Every row gives one point. Each copy is the shape, with its points in the same order, stretched, turned, moved and blurred by noise. Some copies are also mirrored. Which?

Shape (7 x 3):
[[-0.25  0.32 -0.20]
 [-0.18  0.17 -0.43]
 [-0.27  0.17 -0.12]
 [ 0.34 -0.12 -0.31]
 [-0.38  0.06 -0.11]
 [ 0.26 -0.85 -0.19]
 [ 0.12 -0.05 -0.08]]
Copy 1:
[[-0.23  0.04  0.22]
 [-0.35 -0.24  0.32]
 [-0.07  0.00  0.19]
 [-0.18 -0.50 -0.28]
 [ 0.03 -0.01  0.30]
 [ 0.39 -0.87 -0.25]
 [ 0.01 -0.21 -0.20]]
Copy 1 is: only turned
Copy 2:
[[ 0.40 -0.13  0.20]
 [ 0.61 -0.12  0.02]
 [ 0.25 -0.03  0.14]
 [ 0.29 -0.20 -0.34]
 [ 0.25  0.15  0.25]
 [-0.20  0.28 -0.40]
 [ 0.09 -0.10 -0.10]]
Copy 2 is: only turned
Copy 3, 7 rows:
[[ 0.05  0.20 -0.37]
 [-0.21  0.12 -0.43]
 [ 0.09  0.03 -0.40]
 [-0.46 -0.09  0.00]
 [ 0.11 -0.04 -0.46]
 [-0.57 -0.75 -0.10]
 [-0.10 -0.10 -0.03]]
Copy 3 is: mirrored
Copy 4:
[[ 0.16  0.28  0.40]
 [ 0.30  0.05  0.35]
 [ 0.20  0.16  0.20]
 [ 0.02 -0.47  0.07]
 [ 0.33  0.09  0.00]
 [ 0.19 -0.85 -0.77]
 [-0.08 -0.13 -0.06]]
Copy 4 is: only turned

Shape (9 x 4):
[[ 0.15 -0.13 -0.50  0.61]
 [-0.06  0.23  0.24 -0.46]
 [-0.23  0.20  0.43 -0.23]
 [ 0.29  0.29 -0.09  0.32]
 [-0.20  0.18 -0.03  0.24]
 [ 0.09 -0.07  0.10 -0.18]
 [-0.06  0.02 -0.49  0.29]
 [-0.21  0.46  0.36 -0.79]
 [ 0.04 -0.09 -0.09  0.28]]
Copy 1:
[[-0.69 -0.24  0.00  0.19]
 [ 0.12  0.40  0.25  0.03]
 [ 0.21  0.18  0.03 -0.13]
 [-0.43 -0.09 -0.33  0.13]
 [-0.14 -0.06  0.07 -0.17]
 [-0.02  0.12  0.28  0.26]
 [-0.53 -0.06  0.18  0.03]
 [ 0.29  0.64  0.26 -0.20]
 [-0.23 -0.10 -0.03  0.07]]
Copy 1 is: mirrored
Copy 2:
[[-0.78 -0.29 -0.15 -0.18]
 [ 0.52  0.10 -0.18  0.11]
 [ 0.64  0.21  0.12 -0.10]
 [-0.16 -0.56 -0.45 -0.32]
 [ 0.03 -0.18  0.12 -0.19]
 [ 0.14  0.15 -0.33  0.00]
 [-0.45 -0.21  0.01  0.05]
 [ 1.03  0.21 -0.08  0.30]
 [-0.22 -0.04 -0.10 -0.17]]
Copy 2 is: only turned

Shape (11 x 8):
[[-0.06  0.85  0.12  0.65 -0.26  0.10  0.20 -0.26]
 [-0.26 -0.04  0.16 -0.15  0.08 -0.21  0.21 -0.18]
 [-0.27 -0.04 -0.27 -0.33  0.53 -0.29 -0.38  0.46]
 [-0.15 -0.21 -0.25 -0.49 -0.33 -0.05  0.39 -0.35]
 [-0.11  0.22  0.33 -0.21  0.09  0.41 -0.15  0.08]
 [-0.05  0.06  0.31 -0.44 -0.60  0.24  0.04  0.29]
 [ 0.32  0.35  0.23 -0.20 -0.14 -0.59 -0.07  0.20]
 [ 0.00  0.13  0.03 -0.17  0.26  0.08  0.29  0.19]
 [-0.01  0.13 -0.10  0.41 -0.16  0.23 -0.46  0.19]
 [-0.03 -0.53 -0.46  0.16  0.20 -0.29  0.09 -0.37]
 [-0.24 -0.09  0.21  0.06  0.15  0.10 -0.13  0.46]]
Copy 1, 11 rows:
[[ 0.82 -0.49  0.51  0.18 -0.56 -0.72  0.00 -0.38]
 [-0.27  0.20  0.22 -0.15  0.01 -0.34  0.09  0.17]
 [-0.24 -0.05 -0.13  0.40  0.34  0.24 -0.08  0.93]
 [-0.68  0.42  0.36 -0.13 -0.07 -0.09  0.14 -0.34]
 [-0.02  0.39  0.08 -0.03 -0.22  0.37  0.02  0.27]
 [-0.37  0.49  0.36 -0.57 -0.29  0.28 -0.25 -0.37]
 [ 0.26 -0.17  0.66 -0.31  0.20  0.06  0.01 -0.26]
 [-0.19 -0.15 -0.11 -0.01 -0.20  0.22  0.24  0.13]
 [ 0.47 -0.21 -0.13  0.12  0.07 -0.13 -0.46 -0.17]
 [-0.21 -0.09 -0.34  0.19  0.44 -0.47  0.10 -0.10]
 [-0.11 -0.03 -0.35 -0.23 -0.10 -0.07 -0.26  0.45]]
Copy 1 is: mirrored
Copy 2 (11 x 8):
[[ 0.10 -0.22 -0.35 -0.21 -0.72  0.12  0.34  0.29]
 [-0.37  0.02  0.14  0.03 -0.07 -0.06 -0.18 -0.20]
 [-0.08  0.28 -0.24  0.29  0.28  0.41 -0.63 -0.01]
 [-0.56  0.21  0.55 -0.43  0.10 -0.62 -0.24  0.07]
 [-0.09 -0.07  0.18  0.00  0.06  0.59  0.14  0.09]
 [-0.14  0.09  0.69  0.26  0.12  0.09  0.01  0.42]
 [ 0.02 -0.49  0.01  0.62 -0.17 -0.05 -0.64  0.19]
 [ 0.15  0.08  0.19 -0.21 -0.19  0.30 -0.23 -0.22]
 [ 0.24  0.06 -0.33  0.19  0.06  0.23  0.29  0.33]
 [-0.19  0.23 -0.21 -0.24  0.14 -0.55 -0.16 -0.29]
 [ 0.10  0.26  0.00  0.30  0.03  0.49  0.09 -0.08]]
Copy 2 is: only turned
Copy 3:
[[ 0.33  0.19  0.11 -0.17  0.03 -1.02  0.05 -0.38]
 [-0.10 -0.02  0.08  0.03 -0.25 -0.20  0.18  0.30]
 [ 0.44 -0.06 -0.25  0.16 -0.18  0.16 -0.59  0.28]
 [ 0.04  0.04  0.35 -0.18 -0.30  0.03  0.81  0.05]
 [ 0.11  0.37 -0.22 -0.16  0.13 -0.21 -0.10  0.12]
 [ 0.02 -0.10 -0.09 -0.23  0.55  0.09  0.41  0.02]
 [ 0.33 -0.34  0.11 -0.17  0.49 -0.24 -0.03  0.35]
 [ 0.22  0.30  0.03  0.16  0.04 -0.20 -0.01  0.29]
 [ 0.28  0.17 -0.01 -0.26  0.01 -0.21 -0.53 -0.33]
 [ 0.04  0.18  0.55  0.02 -0.86  0.04 -0.09  0.09]
 [-0.04  0.16 -0.10  0.21  0.05  0.00 -0.45  0.14]]
Copy 3 is: mirrored
Copy 4 (11 x 8):
[[-0.35  0.10 -0.55 -0.09  0.63  0.97  0.16  0.17]
 [ 0.01 -0.04 -0.06  0.35 -0.27  0.01 -0.20 -0.24]
 [ 0.07 -0.05  0.76  0.28  0.08 -0.29 -0.08 -0.22]
 [ 0.25 -0.44 -0.09 -0.21 -0.54 -0.31  0.26 -0.18]
 [ 0.04  0.09 -0.15 -0.42  0.28  0.02 -0.17  0.09]
 [-0.29 -0.36 -0.19 -0.75  0.08 -0.28 -0.10 -0.14]
 [-0.82  0.09  0.15  0.03 -0.37  0.04  0.11 -0.35]
 [-0.23 -0.22  0.19 -0.02 -0.10 -0.11 -0.04  0.19]
 [-0.05  0.15 -0.20 -0.09  0.79  0.01  0.28 -0.04]
 [ 0.24  0.00 -0.06  0.73 -0.30 -0.47  0.43 -0.25]
 [-0.15 -0.08 -0.03  0.14  0.36 -0.19 -0.27 -0.02]]
Copy 4 is: only turned
